Every row gives one point. Two turns around zero, p and q, are shown by what they do to some points. Write where each new point lands after one turn and then the other. Backwards means that the second turn is done in reverse. Each puzzle has new turns, and all numbers are rounded.

Turn p:
[-0.04 -0.17  0.09] => [-0.01 -0.18  0.07]
[-0.34  0.67 -0.07] => [0.04 0.70 0.29]
[-0.18 -0.15 -0.12] => [-0.23 -0.07  0.10]
[ 0.19 -0.88  0.00] => [-0.25 -0.84 -0.19]
[ 0.18  0.08 -0.38] => [-0.20  0.18 -0.33]
[0.19 0.46 0.47] => [0.64 0.24 0.06]
Turn q:
[ 0.00 -0.14 -0.44] => [ 0.31 -0.16 -0.30]
[ 0.66  0.00 -0.66] => [ 0.81 -0.45  0.11]
[-0.36  0.18  0.35] => [-0.37  0.39  0.01]
[-0.18  0.15  0.24] => [-0.21  0.25  0.07]
[-0.13 -0.19  0.51] => [-0.55 -0.03  0.10]
Where do these land?
q, then p: [ 0.05  0.40 -0.58] => [ 0.30  0.16 -0.62]
p, then q backwards: [0.28 0.11 0.57] => [ 0.34  0.14 -0.53]
p, then q backwards: [-0.04 -0.39 -0.15] => [ 0.03 -0.38  0.18]
p, then q: [-0.34 -0.55 -0.12] => [-0.53 -0.05 -0.38]
p, then q: [0.05 0.43 0.28] => [0.19 0.01 0.48]

Turn p:
[-0.19  0.20  0.65 -0.66] => [-0.27 -0.33  0.38 -0.78]
[ 0.05  0.44 -0.30  0.24] => [0.42 0.35 0.16 0.14]
[-0.44  0.27 -0.51  0.31] => [ 0.12  0.77 -0.06  0.11]
[ 0.28 -0.11 -0.11 -0.28] => [ 0.19 -0.27 -0.24 -0.12]
[ 0.07 -0.02  0.46 -0.25] => [-0.18 -0.37  0.22 -0.24]
[ 0.30 -0.72  0.14  0.39] => [-0.34 -0.42 -0.28  0.64]
[-0.07 -0.07 -0.35  0.26] => [ 0.07  0.29 -0.20  0.27]
Turn q:
[0.35 0.14 0.01 0.03] => [ 0.08 -0.20  0.19 -0.25]
[-0.14 -0.35  0.00 -0.32] => [-0.36  0.21 -0.26 -0.05]
[ 0.29  0.15 -0.40 -0.01] => [ 0.32 -0.08 -0.10 -0.38]
[-0.06  0.42 -0.48 -0.22] => [ 0.48  0.37 -0.05 -0.29]
[ 0.10  0.26  0.14 -0.14] => [ 0.02  0.10  0.30 -0.12]
[-0.54 -0.62  0.73  0.65] => [-0.55 -0.40 -0.07  1.08]
Where do these land?
q, then p backwards: [ 0.05 -0.97  0.13 -0.08] => [-0.24 -0.93  0.15 -0.14]
p, then q: [ 0.10  0.60 -0.08 -0.23] => [-0.26 -0.05  0.39 -0.45]
p, then q: [ 0.48  0.10 -0.21 -0.21] => [-0.13 -0.33 -0.17 -0.42]
p, then q: [-0.24  0.65  0.29  0.50] => [-0.15 -0.11  0.83  0.31]
p, then q backwards: [-0.31 -0.11  0.15 -0.06] => [ 0.07 -0.17  0.15 -0.28]
p, then q backwards: [-0.08 -0.28 -0.28  0.08] => [-0.28 -0.26 -0.15 -0.03]
